Each row of a before or after table is a point. The points were changed in one or more steps. Then noise was added and the rows were shuffled. The steps act on how far a point lies along the listed directions, d1 being the first. Name the steps. A step turns or swaps two directions, mirrors them in a line or flattens them onto one, adds a multiple of one to another, or multiplies one. Angles are multiples of 10 degrees, from the lower direction toward the higher: turns from -170 to 170, lines from 10 to 170 but not 90. Use the fewest steps. Two steps may share a direction if one is a turn and the other turns, adds or multiplies; they go together, in the order done. Otherwise the lowest direction goes first.

Directions:
(1): [0.10 0.48]
(2): [-0.48  0.10]
Before, 14 rows:
[[ 0.29  0.02]
 [ 0.04 -0.34]
 [ 0.22 -0.32]
 [ 0.00 -0.55]
 [-0.34  0.38]
 [-0.08 -0.29]
 [ 0.08 -0.15]
 [ 0.19 -0.39]
 [ 0.26  1.13]
 [ 0.05  0.20]
 [ 0.04 -0.42]
 [ 0.17 -0.52]
 [-0.02 -0.10]
 [ 0.22 -0.45]]
After (14 x 2):
[[-0.12 -0.25]
 [ 0.36 -0.19]
 [ 0.53 -0.20]
 [ 0.45 -0.35]
 [ 0.20 -0.30]
 [-0.23  0.02]
 [ 0.11 -0.13]
 [ 0.30 -0.34]
 [ 0.29 -0.35]
 [ 0.29 -0.04]
 [ 0.11  0.02]
 [-1.13  0.22]
 [ 0.31 -0.18]
 [-0.19  0.47]]
Steps: swap d1 and d2

Directions:
(1): [ 0.42  0.41  0.41 -0.07 -0.21  0.39]
(2): [-0.14  0.46 -0.63 -0.08 -0.16  0.23]
(3): [ 0.25  0.04 -0.14  0.79 -0.03 -0.05]
(4): [-0.07  0.18  0.10 -0.03 -0.61 -0.54]
(5): [ 0.33  0.37 -0.06 -0.15  0.48 -0.46]
(6): [-0.58  0.40  0.34  0.23  0.22  0.01]
Before (8 x 6):
[[ 0.30 -0.06 -0.34  0.21 -0.37  0.89]
 [ 0.13 -0.31 -0.27  0.37  0.28  0.30]
 [-0.30  0.43  0.36 -0.33  0.20 -0.06]
 [ 0.47 -0.13  0.11  0.28 -0.03 -0.22]
 [-0.58  0.23 -0.54 -0.54  0.40 -0.07]
 [-0.59  0.52 -0.16 -0.11 -0.07 -0.37]
 [ 0.29 -0.24  0.13 -0.05 -0.11 -0.40]
 [-0.87  0.25  0.36 -0.30 -0.45  0.42]]
After, 8 rows:
[[-0.33  0.48  0.06 -0.32  0.11 -0.29]
 [-0.08 -0.17 -0.32  0.23  0.22  0.14]
 [-0.16  0.22  0.14 -0.60 -0.21  0.06]
 [ 0.25 -0.15 -0.02  0.56 -0.24 -0.10]
 [ 0.14  0.34  0.89 -0.26 -0.21 -0.31]
 [ 0.50  0.06 -0.36  0.30 -0.70  0.46]
 [-0.15 -0.38 -0.16 -0.11  0.22  0.00]
 [-0.01  0.34  0.59 -0.36  0.40  0.10]]
Steps: swap d1 and d2; mirror d3 and d4 in the line at 160 degrees; flatten d5 and d6 onto the line at 50 degrees

Directions:
(1): [ 0.44 -0.02  0.50  0.29 -0.04  0.61 -0.25 -0.17  0.28]
(2): [ 0.30  0.44 -0.06 -0.74 -0.32  0.13 -0.30  0.11 -0.11]
(3): [-0.13 -0.04  0.55  0.02  0.13 -0.37 -0.51 -0.20 -0.55]
(4): [-0.37  0.73 -0.01  0.45 -0.03  0.08 -0.21  0.38  0.03]
(5): [-0.09  0.13  0.45 -0.32  0.55  0.26  0.50  0.32 -0.18]
(6): [-0.75 -0.24  0.25 -0.32 -0.27  0.21 -0.14 -0.07  0.38]
Before:
[[ 0.28  0.03 -0.12 -0.02  0.25 -0.09 -0.06 -0.15  0.13]
 [-0.38  0.33  1.05 -0.33  1.13 -0.20  0.45  0.38 -0.59]
 [ 0.76 -0.27  0.59  0.17 -0.24  0.58 -0.29 -0.50  0.30]
 [ 0.03 -0.27 -0.15  0.03 -0.12  0.04 -0.03 -0.49  0.20]
 [-0.21  0.04 -0.17  0.16 -0.25 -0.19  0.01  0.01 -0.09]
 [ 0.23  0.36 -0.15  0.38 -0.13 -0.05 -0.10  0.12  0.22]
 [-0.13  0.08 -0.44  0.02 -0.21 -0.25 -0.35 -0.26  0.09]
 [ 0.42  0.32 -0.35  0.37 -0.10 -0.30  0.10  0.06 -0.37]
 [ 1.06 -0.04  0.01  0.10  0.09  0.03 -0.07 -0.23 -0.23]
 [ 0.22  0.40 -0.06  0.13  0.09 -0.54 -0.41 -0.12 -0.64]
 [ 0.49 -0.14 -0.21  0.98 -0.01 -0.12 -0.04 -0.05 -0.09]]
After (11 x 9):
[[ 0.24  0.07 -0.14  0.17 -0.17  0.20 -0.45 -0.32  0.26]
 [ 0.14 -0.21  1.20 -0.42  0.35  0.48  0.12 -0.27 -0.13]
 [ 0.33  0.44 -0.12  0.27  0.00  0.29  0.19  0.30  0.48]
 [ 0.05 -0.31  0.31  0.05  0.01  0.14 -0.15 -0.50  0.06]
 [ 0.51 -0.09  0.25  0.82  0.28  0.37  0.28  0.13 -0.03]
 [ 0.57  0.31 -0.16  0.43 -0.02  0.14  0.15  0.14 -0.13]
 [ 0.21  0.05  0.06 -0.08  0.39 -0.02 -0.05 -0.15  0.02]
 [ 0.48  0.48  0.06  0.31  0.14 -0.16 -0.32 -0.12 -0.42]
 [ 0.79  0.02  0.59 -0.18  0.48  0.11  0.02 -0.14 -0.50]
 [-0.71  0.27 -0.12 -0.36  0.61 -1.11  0.40  0.38 -0.69]
 [-0.03  0.09 -0.17  0.31 -0.30  0.02 -0.04 -0.02  0.05]]
Steps: turn d1 and d6 by 20 degrees; turn d1 and d5 by 60 degrees; add -1 times d4 to d3

Directions:
(1): [-0.39 -0.25 -0.04 -0.15 -0.07 -0.14 -0.30 -0.64  0.49 -0.36 -0.40  0.36]
(2): [ 0.00 -0.10 -0.05  0.19 -0.59  0.10  0.04  0.64  0.54  0.01 -0.53 -0.20]
Before:
[[ 0.18 -0.28  0.09  0.23 -0.13  0.09  0.21  0.50  0.06  0.30 -0.04  0.07]
 [ 0.53  0.12 -0.13  0.01  0.84  0.08  0.06 -0.26 -1.09  0.08  0.55  0.20]
 [ 0.17 -0.15  0.01 -0.14 -0.10  0.22  0.25  0.50 -0.30  0.12 -0.12 -0.07]
 [ 0.29  0.46  0.23 -0.37  0.61 -0.13  0.34 -0.24 -0.93  0.25  0.79  0.02]
 [-0.06 -0.33 -0.10 -0.24  0.43 -0.23 -0.05 -1.03 -0.35 -0.10  0.17  0.42]
 [ 0.21  0.13 -0.06 -0.06  0.01  0.21  0.26  0.41 -0.29  0.23  0.35 -0.31]
 [-0.23  0.18 -0.13  0.10 -0.05  0.18  0.06  0.06 -0.27  0.11  0.07 -0.13]
 [-0.47 -0.31  0.05  0.15 -0.21 -0.12 -0.34 -0.56  0.73 -0.75 -0.60  0.07]]
After:
[[ 0.20  0.42  0.23 -0.43  0.68 -0.17  0.26 -0.43 -0.90  0.16  0.74  0.09]
 [ 0.20 -0.26  0.07  0.22 -0.08  0.13  0.20  0.51  0.03  0.26 -0.02  0.06]
 [ 0.19 -0.10 -0.03 -0.15 -0.04  0.23  0.26  0.48 -0.35  0.17 -0.06 -0.06]
 [-0.24  0.19 -0.11  0.07  0.00  0.15  0.07  0.04 -0.30  0.16  0.08 -0.11]
 [-0.44 -0.31  0.03  0.18 -0.32 -0.08 -0.28 -0.41  0.82 -0.68 -0.69 -0.02]
 [ 0.46  0.11 -0.12 -0.06  0.88  0.01  0.02 -0.46 -1.02  0.01  0.50  0.31]
 [-0.13 -0.38 -0.15 -0.25  0.35 -0.23 -0.11 -1.04 -0.21 -0.19  0.06  0.44]
 [ 0.21  0.15 -0.05 -0.07  0.09  0.18  0.27  0.32 -0.34  0.20  0.41 -0.29]]
Steps: turn d1 and d2 by 10 degrees

Directions:
(1): [-0.22  0.33  0.14  0.29  0.17  0.07 -0.08  0.31  0.41 -0.30  0.74  0.00
 -0.04  0.29 -0.55 -0.39 -0.69 -0.09  0.40 -0.01]
(2): [-0.05  0.73 -0.05  0.19 -0.44  0.35  0.01 -0.26  0.21 -0.22 -0.03 -0.18
  0.26  0.26 -0.38  0.79  0.33 -0.49 -0.19  0.10]
Before, 10 rows:
[[-0.17 -0.46  0.16 -0.16  0.41 -0.18 -0.02  0.55 -0.12  0.14  0.33  0.21
  -0.50  0.02 -0.14 -0.91 -0.64  0.20  0.36 -0.01]
 [ 0.32 -1.01 -0.23 -0.62  0.44 -0.18  0.10  0.22 -0.43  0.32 -0.51  0.07
  -0.35 -0.58  0.66 -0.80  0.25  0.69 -0.03 -0.04]
 [ 0.30 -0.92 -0.10 -0.23  0.44 -0.39  0.00  0.51 -0.46  0.21 -0.18 -0.20
  -0.20 -0.49  0.45 -0.71 -0.29  0.67  0.01 -0.17]
 [ 0.02 -0.41 -0.20 -0.29  0.11  0.01  0.27 -0.19 -0.39  0.29 -0.71  0.23
  -0.10 -0.14  0.89  0.16  0.59  0.21 -0.28  0.06]
 [-0.39  0.40  0.33  0.28  0.29  0.12 -0.09  0.16  0.70 -0.57  0.87 -0.01
   0.06  0.48 -0.67 -0.41 -0.94 -0.13  0.38  0.01]
 [-0.06  0.47 -0.09  0.15 -0.24  0.44  0.05 -0.17  0.09 -0.11 -0.34 -0.06
   0.20  0.24 -0.41  0.45  0.64 -0.20 -0.21  0.27]
 [-0.28  0.41  0.28  0.23  0.04  0.14  0.05  0.30  0.19 -0.20  0.38  0.00
   0.03  0.13 -0.35 -0.05 -0.50 -0.14  0.14 -0.09]
 [-0.13 -0.06 -0.17 -0.01  0.06  0.18  0.22  0.09  0.04 -0.29  0.28  0.20
   0.04  0.20 -0.37  0.16 -0.17 -0.09  0.14 -0.02]
 [ 0.07 -0.48  0.06 -0.34  0.24 -0.32 -0.18  0.04 -0.42  0.22 -0.41  0.10
   0.00 -0.13  0.62  0.00  0.20  0.32 -0.45  0.00]
 [ 0.04 -0.44 -0.15 -0.22  0.19 -0.18 -0.01 -0.15 -0.23  0.17 -0.56  0.23
  -0.09 -0.20  0.46  0.08  0.23  0.18 -0.50 -0.10]]
After, 10 rows:
[[ 0.07 -0.23  0.05 -0.28  0.04 -0.16 -0.13 -0.13 -0.39  0.19 -0.52  0.03
   0.12 -0.05  0.56  0.33  0.45  0.16 -0.56  0.00]
 [ 0.03 -0.21 -0.12 -0.17  0.00 -0.07 -0.03 -0.27 -0.18  0.11 -0.63  0.21
   0.01 -0.14  0.37  0.39  0.41  0.06 -0.61 -0.05]
 [-0.33 -0.10  0.32  0.15  0.54 -0.15 -0.08  0.24  0.55 -0.39  0.80  0.10
  -0.09  0.29 -0.37 -0.87 -1.08  0.20  0.44 -0.05]
 [-0.16 -0.18 -0.17  0.03  0.20  0.13  0.23  0.14 -0.03 -0.31  0.34  0.24
   0.02  0.15 -0.34  0.05 -0.25 -0.02  0.20 -0.06]
 [ 0.39 -0.80 -0.32 -0.66  0.16 -0.04  0.12 -0.05 -0.54  0.41 -0.88 -0.04
  -0.18 -0.59  0.77 -0.25  0.73  0.48 -0.33  0.02]
 [-0.21  0.15  0.31  0.11  0.17 -0.01  0.06  0.39  0.09 -0.12  0.37  0.03
  -0.06  0.02 -0.24 -0.30 -0.58  0.04  0.17 -0.10]
 [-0.09 -0.73  0.12 -0.30  0.43 -0.25  0.02  0.42 -0.35  0.35 -0.05  0.26
  -0.54 -0.16  0.14 -0.86 -0.40  0.34  0.21 -0.04]
 [ 0.37 -0.85 -0.19 -0.29  0.21 -0.35  0.04  0.29 -0.60  0.33 -0.59 -0.25
  -0.11 -0.58  0.60 -0.27  0.20  0.56 -0.25 -0.15]
 [ 0.01 -0.01 -0.21 -0.21 -0.10  0.19  0.28 -0.28 -0.32  0.19 -0.74  0.13
   0.00  0.00  0.68  0.58  0.73 -0.02 -0.34  0.12]
 [-0.16  0.61 -0.08  0.28 -0.17  0.45  0.05 -0.05  0.29 -0.20 -0.08 -0.07
   0.21  0.36 -0.63  0.30  0.34 -0.23 -0.05  0.28]]
Steps: turn d1 and d2 by -30 degrees

Directions:
(1): [-0.14 -0.15 -0.07 -0.28 -0.40  0.57 -0.14  0.31  0.69 -0.05  0.07  1.01
 -0.38  0.51 -0.03 -0.47  0.14 -0.04 -0.46 -0.30 -0.01  0.02  0.25  0.47
 -0.21 -0.09  0.20 -0.01 -0.17 -0.45 -0.15  0.05]
(2): [-0.46 -0.55  0.49 -0.07 -0.06  0.07  0.02  0.07  0.25 -0.56  0.45 -0.27
 -0.47 -0.50  0.03 -0.12 -0.09  0.38  0.70  0.38  0.75 -0.25 -0.03  0.14
  0.01 -0.31  0.05  0.26  0.08 -0.47 -0.25 -0.16]
(3): [-0.37  0.26  0.24 -0.23 -0.21  0.18  0.53 -0.70  0.06  0.12 -0.26  0.07
  0.25 -0.13 -0.14  0.09  0.57  0.19  0.08 -0.41  0.08 -0.53  0.65 -0.85
 -0.08  0.06  0.27  0.08 -0.28 -0.06 -0.54  0.18]
(4): [ 0.70 -0.18  0.29  0.44 -0.31  0.15  0.20 -0.26 -0.37 -0.70  0.29  0.27
  0.18  0.21  0.00 -0.24 -0.44 -0.33 -0.27  0.17  0.05 -0.56  0.10 -0.42
 -0.41  0.09 -0.10  0.03  0.64 -0.23  0.24  0.51]
(5): [ 0.39  0.16  0.22  0.51  0.27  0.09  0.08  0.62  0.45 -0.44  0.01  0.01
  0.59 -0.38  0.33  0.48  0.10  0.18 -0.66  0.35  0.14  0.17 -0.08 -0.14
 -0.24 -0.13  0.15 -0.29 -0.53 -0.05 -0.70 -0.11]
Before, 14 rows:
[[ 0.81  0.40  0.15  0.73  0.30 -0.38  0.07  0.07 -0.63 -0.03 -0.37 -0.31
   0.85 -0.22  0.05  0.33 -0.30 -0.24 -0.42  0.11 -0.22 -0.07 -0.21 -0.57
  -0.27  0.40  0.01  0.01  0.19  0.66 -0.02  0.21]
 [-0.04 -0.06  0.38  0.14 -0.06  0.08 -0.06 -0.15  0.24 -0.53  0.21 -0.07
   0.10 -0.33  0.14 -0.10  0.01  0.32  0.08  0.35  0.54 -0.62  0.30 -0.44
  -0.26 -0.36  0.12  0.09  0.16 -0.45 -0.53  0.08]
 [-0.40  0.52 -0.28 -0.35  0.48 -0.19  0.00 -0.36 -0.11  0.88 -0.43 -0.11
  -0.08  0.06 -0.15  0.29  0.44  0.13  0.08 -0.48 -0.56  0.42  0.25  0.23
   0.49  0.17  0.12 -0.02 -0.34  0.48 -0.22 -0.18]
 [-0.22  0.31 -0.68 -0.27  0.73 -0.80 -0.29 -0.24 -0.73  0.79 -0.18 -0.84
  -0.03 -0.05 -0.26  0.37 -0.20 -0.11  0.45 -0.06 -0.53  0.68 -0.66  0.41
   0.64  0.26 -0.35 -0.17  0.08  0.86  0.86 -0.41]
 [-0.32  0.17 -0.47 -0.32  0.03 -0.28 -0.22 -0.10 -0.27  0.60 -0.29 -0.39
  -0.33  0.02 -0.07  0.05 -0.03 -0.04  0.37 -0.18 -0.22  0.40 -0.25  0.22
   0.26  0.18  0.03 -0.06  0.18  0.43  0.42 -0.33]
 [ 0.00  0.33 -0.50  0.23  0.31 -0.64  0.04 -0.33 -0.67  0.52 -0.43 -0.95
   0.40 -0.12  0.00  0.34  0.13 -0.26  0.62  0.21 -0.14  0.03 -0.09 -0.43
   0.60  0.11 -0.20  0.19  0.37  0.67  0.39  0.10]
 [ 0.20 -0.37 -0.09  0.02  0.17 -0.31 -0.21 -0.04 -0.46 -0.12  0.48 -0.63
  -0.46 -0.31 -0.12 -0.05 -0.47  0.03  0.79  0.48  0.20  0.30 -0.55  0.36
   0.21 -0.13 -0.27  0.21  0.60  0.13  0.80 -0.33]
 [-0.21 -0.35  0.04  0.10 -0.01  0.03  0.01 -0.15 -0.11 -0.09  0.41 -0.13
  -0.33 -0.34 -0.35 -0.10 -0.12  0.04  0.55  0.22  0.22 -0.14 -0.28  0.07
   0.15 -0.05 -0.24  0.12  0.01 -0.06  0.28 -0.18]
 [ 0.36 -0.05 -0.18  0.29  0.46 -0.31 -0.42  0.26 -0.20  0.26 -0.07 -0.45
  -0.08  0.14  0.10  0.13 -0.43 -0.11 -0.19  0.33 -0.20  0.47 -0.53  0.35
   0.17  0.24 -0.28 -0.11  0.13  0.57  0.36 -0.11]
 [-0.63 -0.15  0.37 -0.32  0.24 -0.06  0.45 -0.21  0.19 -0.18  0.08 -0.70
  -0.03 -0.72 -0.01  0.20  0.25  0.43  0.69  0.12  0.46 -0.28  0.36 -0.52
   0.13 -0.33  0.23  0.42 -0.24  0.14 -0.45 -0.14]
 [-0.61 -0.49  0.00 -0.04  0.15 -0.05 -0.12  0.22  0.42 -0.11  0.18 -0.35
  -0.39 -0.60  0.35  0.15  0.28  0.34  0.73  0.27  0.45  0.15 -0.32  0.33
   0.28 -0.42 -0.01  0.14 -0.26 -0.27 -0.26 -0.32]
 [ 0.34 -0.06  0.12  0.29  0.32 -0.59  0.20  0.04 -0.61 -0.11  0.17 -0.98
   0.37 -0.49  0.19  0.37  0.11  0.04  0.37  0.39  0.14 -0.04 -0.36 -0.24
  -0.08  0.06 -0.13  0.06  0.02  0.26  0.05 -0.08]
 [-0.04 -0.18  0.26  0.28  0.18 -0.26 -0.24  0.38  0.03 -0.42  0.37 -0.41
  -0.12 -0.24  0.12 -0.08 -0.29  0.25  0.47  0.73  0.43  0.18 -0.43  0.46
   0.18 -0.12 -0.37  0.15  0.29 -0.33  0.48 -0.26]
 [-0.04  0.54  0.06 -0.02  0.29 -0.25  0.41 -0.36 -0.33 -0.15 -0.05 -0.74
   0.41 -0.40  0.03  0.35  0.26  0.00  0.30 -0.07  0.14 -0.40  0.14 -0.95
   0.14  0.11 -0.15 -0.04 -0.26  0.41 -0.47  0.12]]
After, 14 rows:
[[-0.81 -0.35  0.31 -0.45 -0.33  0.26 -0.12  0.07  0.47  0.14 -0.10  0.52
  -0.77 -0.04 -0.22 -0.60  0.15  0.31  0.54 -0.30  0.53 -0.24  0.18  0.47
  -0.05 -0.05  0.30  0.58 -0.01 -0.26 -0.22 -0.19]
 [-0.22  0.57 -0.49 -0.32  0.14 -0.25 -0.29 -0.46 -0.09  0.83 -0.48 -0.19
   0.14  0.19  0.00  0.03  0.38  0.04  0.04 -0.38 -0.42 -0.08  0.22 -0.25
   0.22 -0.01 -0.02 -0.06  0.00  0.34  0.02 -0.08]
 [ 0.16  0.42 -0.24 -0.25 -0.11  0.26  0.50 -0.37  0.02  0.29 -0.39  0.35
   0.43  0.43 -0.16 -0.08  0.29 -0.37 -0.58 -0.57 -0.56 -0.29  0.67 -0.76
  -0.22  0.11  0.23  0.12 -0.13  0.42 -0.02  0.38]
 [-0.44  0.30  0.00 -0.58 -0.34  0.41  0.31 -0.41  0.29 -0.09  0.09  0.42
  -0.22  0.30 -0.11 -0.32  0.50 -0.10  0.06 -0.60  0.09 -0.58  0.58 -0.55
  -0.05  0.04  0.14  0.10 -0.27 -0.10 -0.49  0.24]
 [ 0.43 -0.16  0.66  0.39 -0.04  0.27  0.36 -0.37 -0.13 -0.88  0.41  0.29
  -0.02 -0.09 -0.01 -0.02 -0.19  0.05 -0.12  0.22  0.19 -0.55  0.42 -0.36
  -0.27 -0.06  0.14  0.10  0.50 -0.41 -0.34  0.47]
 [ 0.66  0.16 -0.53  0.27 -0.17  0.08  0.00 -0.18 -0.27  0.24 -0.23  0.52
   0.32  0.52  0.24 -0.07  0.09 -0.65 -0.55 -0.32 -0.71 -0.02 -0.17 -0.15
  -0.10  0.11 -0.17 -0.19  0.19  0.20  0.42  0.40]
 [-0.11 -0.14 -0.12 -0.36 -0.50  0.33  0.02  0.18  0.34  0.27  0.04  0.65
  -0.32  0.51 -0.02 -0.47  0.59 -0.12 -0.31 -0.51 -0.18 -0.13  0.29  0.37
  -0.34 -0.02  0.23  0.09 -0.21 -0.35 -0.14  0.10]
 [-0.13 -0.16  0.05  0.14 -0.49  0.65  0.11  0.39  1.00 -0.50  0.05  0.87
  -0.03  0.28  0.18 -0.30  0.33 -0.01 -0.34  0.01  0.43 -0.39  0.55 -0.02
  -0.13 -0.26  0.40  0.20 -0.12 -0.63 -0.58  0.30]
 [ 0.20  0.37 -0.33  0.07  0.00  0.08 -0.38  0.42  0.29  0.33 -0.13  0.51
   0.15  0.66 -0.01 -0.23  0.06 -0.18 -0.60 -0.05 -0.39  0.50 -0.17  0.57
   0.06  0.17 -0.23 -0.08  0.03 -0.06  0.54 -0.15]
 [ 0.57  0.16 -0.36  0.07 -0.08  0.37 -0.23  0.71  0.67  0.02  0.10  0.83
  -0.03  0.26  0.04 -0.08  0.04 -0.14 -0.87 -0.02 -0.39  0.66 -0.11  0.56
  -0.22 -0.07  0.16 -0.24 -0.32  0.07  0.06 -0.24]
 [ 0.42 -0.16  0.21  0.42 -0.32  0.32  0.14  0.37  0.35 -0.66  0.19  0.38
   0.05 -0.03  0.26 -0.10 -0.27 -0.07 -0.50  0.28  0.25 -0.17 -0.02 -0.10
  -0.49 -0.03  0.19 -0.20  0.20 -0.32 -0.25  0.09]
 [ 0.27  0.19 -0.29  0.30 -0.03  0.14  0.00  0.16  0.23  0.15  0.02  0.44
   0.26  0.03 -0.19  0.09  0.09 -0.20 -0.44 -0.05 -0.35  0.13 -0.16  0.01
  -0.01  0.05 -0.19 -0.21 -0.42  0.13  0.05 -0.16]
 [ 0.08 -0.59  0.14  0.03 -0.02  0.26 -0.37  0.44  0.46 -0.27  0.29  0.41
  -0.59  0.41 -0.03 -0.44 -0.42 -0.03 -0.20  0.18  0.23  0.07 -0.15  0.60
  -0.16  0.05 -0.09  0.06  0.19 -0.14  0.04  0.04]
 [ 0.41 -0.48  0.29  0.20 -0.31  0.65  0.03  0.53  0.74 -1.23  0.78  1.16
  -0.16  0.26  0.03 -0.35 -0.30 -0.06 -0.95  0.22  0.38 -0.38  0.04  0.39
  -0.65 -0.20  0.19 -0.19  0.08 -0.72 -0.26  0.24]]
Steps: mirror d1 and d3 in the line at 100 degrees; turn d2 and d4 by -170 degrees; multiply d5 by -1
